Each row is a point. A path goes straight from each point to the next, and from the last back to the first. The post is the endless flat space through its rows: a point in 2 columns, a line in 3, a plane in 4, and so on, so that a path can go around it. Count how often the path circles the post. Going back the other way cancels.
(in the rows, 128 means zero)

Post (1 x 2):
[[130 133]]
Path (22 x 2):
[[176  96]
 [113  46]
 [ 89 137]
 [117 113]
 [150  76]
 [156 130]
 [145 178]
 [ 83 218]
 [113 118]
 [ 91 171]
 [127 178]
 [ 73 194]
 [ 66 121]
 [ 96 169]
 [149 208]
 [185 120]
 [148  87]
 [103  49]
 [158 106]
 [168 168]
 [126 160]
 [153 160]]
Times around: 0

Post (3 x 4):
[[161  98  98 120]
 [154 116 105 166]
 [148 158 149  55]]
Path (26 x 4):
[[129 144 124 129]
 [106 144 182 164]
 [182  44  82 136]
 [219 143 127 170]
 [159 178 138 101]
 [156  95  77  50]
 [133 120  80 173]
 [145 175 105 168]
 [219 115  84 190]
 [188  89 134 118]
 [160  73 131 135]
 [105 130 139 155]
 [ 81 131 109 147]
 [111  91 149  77]
 [151 154 170  79]
 [174 136 144  31]
 [175 138 109 147]
 [195 136 133 107]
 [170  91 156 126]
 [144 100 122  27]
 [117 105  69 130]
 [168  81  38  87]
 [203 142  92 115]
 [199 159 158 103]
 [187 109  66 112]
 [157  89  55 200]]
Times around: 0

Post (7 x 8):
[[130  76 189  65 119 109 146 167]
 [ 46  85 139 122 144 209 155  94]
 [152 189 118  88 171 184 158 170]
 [134  75  54 155 116 120 123 118]
 [179 162 134 151  69 121 150 168]
 [150 100 134 109 112 119  69 142]
 [131 153 132  76 195 126 158 123]]
Path (33 x 8):
[[169 100 130 127 147 198 109 147]
 [218 214 134 153  95 112  99 132]
 [189 211  60 148 107  96  60  69]
 [109 133 165  61 128 107 176 173]
 [176 148  63 145 106 115  41 109]
 [153  75  92 102  91 157 228 141]
 [106  97 187  83 124 203 231 145]
 [103 106 135  18 186 117 145  85]
 [104  96 174  53 149 113 118 128]
 [125 106 114 102 128 146  90 112]
 [183  99  89  79 160 146 200 163]
 [138 134 193 175  93 150 131 121]
 [138 157  77 136 193 119  93  99]
 [ 72  82  89 151 102  80 162 161]
 [120 101 113 150 147  92 146 150]
 [100  73 188  80 177 182 204 168]
 [181 172 106 118 173 198 124 153]
 [105 112 191 106 139 117 170 141]
 [158 148 146  89  94  93  98 245]
 [163 132 184 175  78  45 140 199]
 [147 126 165 129 154 155 191 156]
 [171 104 180  70 173 150 187 134]
 [162 192  79  94 138 196 133  91]
 [151  97  94 179  19 171 126  78]
 [177 131 118 147 121 140 101 108]
 [145 120 150 148 139 196 149 204]
 [ 92 141 183 136 119 114 107 154]
 [ 96  85 146 107 162  84 138 188]
 [ 80  98 116 139 165 207 174 113]
 [150 101 111 124 108 194 106 163]
 [164 195 136 133 108  90 119  40]
 [ 87  59 121  51 129 209 198 149]
 [160  88 126 101 120 169 169 176]]
Times around: 0

Post (10 x 11):
[[ 82  92 140  17 114 103 116  92 138 134 173]
 [157 123 128 162 132 167 128 201  92 116 113]
 [139 112 138 163 173 149 150 163 137 100 137]
 [152 151 134 127  99 110 111 123 155 200 106]
 [155 119 104 159 164 116 172 149 101 100 120]
 [105 144 136 107 138 104 141 156 134 134 109]
 [153  95 120 124  92 125 133 151 151 106 137]
 [131 167 113 142 101 148 107 154 124 107 130]
 [ 95 118 148 115 134 122 112  84 137 141  86]
 [119 170 172  85 114 138 145  92 135 122  96]]
Path (29 x 11):
[[ 80 145 104 143 175 141 137 112 141 124  65]
 [132 157 130 179 141 140 135  93 189 146 136]
 [162 132 122 117  87  78 164 145 142 152 118]
 [139  87 185 104 128 143 139 138 111  50 140]
 [106 116 136 103 154 100 138  81 206  81 152]
 [ 93 171 103  73 162 131 107  56  86  89 140]
 [173 133 135 123  94  67 124 111 176 142 130]
 [162 144 143 249 130 132 127  88 129 119  77]
 [123 119 181 118 109 131 101 173  99 157 134]
 [116  97 155 119 125 114  56 115 135 168  82]
 [136 108 144 102 177 132 106 169 151 190 120]
 [129 109 144 112 102 159 118  69 171  98 128]
 [157 145 177 144 102 208 108 162 116 163 120]
 [128 112 167 159 165 130 112 115 147 189 118]
 [ 78  87 177 107 137 126  69 131 118 125  93]
 [189 116 102 153  96 114 128  92 121 135  70]
 [178 125 118  93  96  91 137 126 174 181  91]
 [125 121 144  82  86 107 117 147 162  63 112]
 [ 92 103 108 176 123 103  85 124 105  90 127]
 [170 126 139 138  95 158 146 209  62 156  95]
 [206 108  96 164  68 147 163 179  89 112  79]
 [136 149  95 110 113 102 156 137 110 122  72]
 [173  93 157  79 105 137 136  99 133  92  95]
 [107 157 148 130 146  87 109  94 112 129 123]
 [112  61 230 115 103 178 106 133 168 132  92]
 [114 140 118 149  77 117 115 138 136 181 107]
 [131 144  94 131 124 151 135 199 119 126 110]
 [216 106 130 152 168 135 165 162 181 166  98]
 [117 137 144 112  94 159 112 156 203  43 139]]
Times around: 0

Post (13 x 14):
[[133  57  92 157 128 154 175 155  87 108 117 147 157 133]
 [149 103 174 131 150  82 158 123  67 105 202 116 123  82]
 [125 135 110 177 152 101  77 126 128 118  75 130 151  95]
 [118  66 172  57 185  94 152  99 172 140 189  84 123 158]
 [142 106 171 140 116 139 117 124  92 120 108 125 111 184]
 [156 129 200 136 155 168 160 150  98 125 146 172 126 190]
 [141  81 142 154 122 140 150  80  95 177 102 168  85 135]
 [101 121 108 113 118  96 183  56 145 111 141 136  98 105]
 [172 108  63 180 136  90 108 144 154 124  90  99 163 131]
 [127 134 127 100 134 103 107  76 106 134 191 111 184  75]
 [167  79  61 141 118 164 156 182 136 115  66 124 127 130]
 [ 96 107 105 136 136 146 132 109  88 170 118 128  94 150]
 [153 120 156 168 158 163 103  90  90 140 148  97 139 118]]
Path (26 x 14):
[[206 167  54 173  98 188 151  71 127 168  60 155 145  70]
 [178  76 156 124 145 100 167 156 130 167 192 134 212 117]
 [152 166 106 178  79 139 134 129 178  43  31 165 100 123]
 [154 126 136 160 138 134 104 123 114 110 182 137 152 101]
 [ 61 125 125 126 149  71  93 125 157  73 105  47  67 139]
 [185  63  25 143 107 101 132 114  98 141 145 112 163  31]
 [130 123 121 114 149 103 149 146 159  76  28 166  80 108]
 [154  78 138 161  87 101 119  86 111 130  71  89 140 135]
 [112 125 147 158 134 103  94 116 145 122  91 136 154 178]
 [121   7 138  74 125  26 123 117 181 121 133 116 114 119]
 [177 112 176 130 165 126 118  76 176 130  89 193  96 153]
 [142  86  87  91 158 157 135 136  72 146 162  43 108 123]
 [122  48 101  95 169  94 217 129 206 149  75 136  92  93]
 [186  63 154 139  82 130 127 104 118 156 126 140 132 120]
 [183  67  87 225 156 171 129 116 104 160 118  99  63 113]
 [201  88 175 167 137 112 115 139 123  41  58 100  79 147]
 [160 133 122 218 144 131 168  62  84 112 139  59 121 163]
 [167  78 174 193 151 138 217 154  86 108 138 130 100 122]
 [109  97  93  88  68  63  75 131 150 118  89 113 171 124]
 [203  64 165 135 170 165 167 131 172 176 166 169  93 198]
 [122 109 112  80 125  96 144 153 111  51  73 110  76 135]
 [ 93 116 154 137 172 113 174 150  96  74  72 160 118 148]
 [168 104 165 114 104  91 206 115 140 131 191 113 155 163]
 [179 116 172 172 129 122 109 207 150  79  98 126 136 188]
 [147  45  45 214 165  94 178 129 116 114 116 102  94 107]
 [199 156 137 211 106 178  83 103  29 145 119 127 160 176]]
Times around: 5

Post (17 x 18):
[[129 140  61 112 135 135  96 107 128 139 108 183 126  69  97  91 133  44]
 [150  97 130 112 144 110 155 126 129 168 119 117 164 209 156 135  62 140]
 [162  96 114 128 136 135 181  79 146 153 120  96 160 203 134 176 121 156]
 [170 130 116 125 119 115 209  59 113 166 110 114 152 170 139 132  53 172]
 [148 198 122 130 109 106 119 217 213  88 148  66  81  98 125 148 172 100]
 [138 121  65 192 137 190 100 115  91 181 123 178 132  56 137 109 103 116]
 [186 161  90  66  84 131 127 192 150 129 182  69 141 158 151 139 167 125]
 [169 168 135 122 165 149 155  77 105 171  98 147 177 188 141 149  75 160]
 [164 138 133  97 100  75  91 224 146  41 160 110 112  77 162 163 188 119]
 [146 143  75 117  88 152  72 132 174 124 125 153 111  89 125 119 106 109]
 [158 116  75 176 157 172  61  90 145 150 172 165 108  73 137  76 124  87]
 [112 159 111 113  94 113 184  98 114 170 129 171 137 189 157 139 100 177]
 [114 127  57 158 133 137  54  98 106 137 125 168 117  61  67 103 107 131]
 [142 163  87 139 134 127 197  81 129 131  71 114 193 190 146 118  80 196]
 [152 164 133  83 102 108  97 177 138 103 107  66 101 109 180 125 179  64]
 [147 140 171  63 135 126 129 205 144  68 139 101  73 112 142 133 181 117]
 [162 138 121 139  94 122  91 162 126  75 144 120 119 120 105 123 149  51]]
Path (25 x 18):
[[153 170 114 123  85 173 102 135 164  58  90 174 106  81 169 109 106  72]
 [158 141  89  93  67 144 150 103 181 131 134  91  80 183 171 146 138 151]
 [180  85  48 171 101 126  92  94  90 121  55 115 202 108 105  76  71 130]
 [175 201 113 104 167 188 107 163 158 109 154 152 166 106   8 126 174 104]
 [158 169  91 126 141 158  74 109 107 158 152 163 152 104 160 105  98 104]
 [141  63 145 173 144  68 151 143 111  65 125  68  97 112 133 122 101 132]
 [164 138  77 155  50  71 124 178 132  42 137 119 123  91 171  91 135 118]
 [158 122 114 142 157 175 160 125 108 177 115 136 138 179 143 118 166 127]
 [208 104  43 137  86 102 149 161 162 143 181  49 160 226 147 146 147 105]
 [150 121 107  66  88 196 118 127  17 163 126 163 155 176 166 108  55 166]
 [157 145  83 174 102 135 172  97 140 122 151  86 196 160 159 138 123 198]
 [192 130 128 108 124 139 147 139 132 158  99  98 175 178 180  84 128  84]
 [145  99 135 152 125  74  92 164 163 140  93  83  88 172 150 165 120  68]
 [116 118  91 153 103 122 117 175 107  87  95 107 118 131 189 128 168 109]
 [132 124 134 130 136 137 176 109 181 129 140  93  69 123 120 125 102 121]
 [106 116 132 195  88 141 136 137 103 161 139 110 117 130 143 124 155  95]
 [210  93 133 125 118 172 117  80 125 216 113  76 128 159 119 129  72  26]
 [156 145  84 163  68  94 112 124 139  95  89 155  96  78 108 134  80  62]
 [156 162 105 178 161 103 145 124 223  83 154 100 127 141 106 169 105 188]
 [137 138 148 167 217 130 153  81 150 125 159 145 133 129  92 133 100 107]
 [ 89 198 117 136 155 143 144 138 113 156 132 165 114 113 249 147 160 159]
 [166  83 100 129 174 129 140 169 157  99 152 127  91 116 124 170 159 107]
 [213  93  67 179 136  88 125 115 159 115 115  99 170 133  73 155 106 161]
 [177 157 106 167 152 152 128  31 135 151 105 170 159  78 160 108 105 126]
 [143  82 166  74 121 121 154 186 189  75 191 132 118 124 111 126 103  78]]
Times around: 0
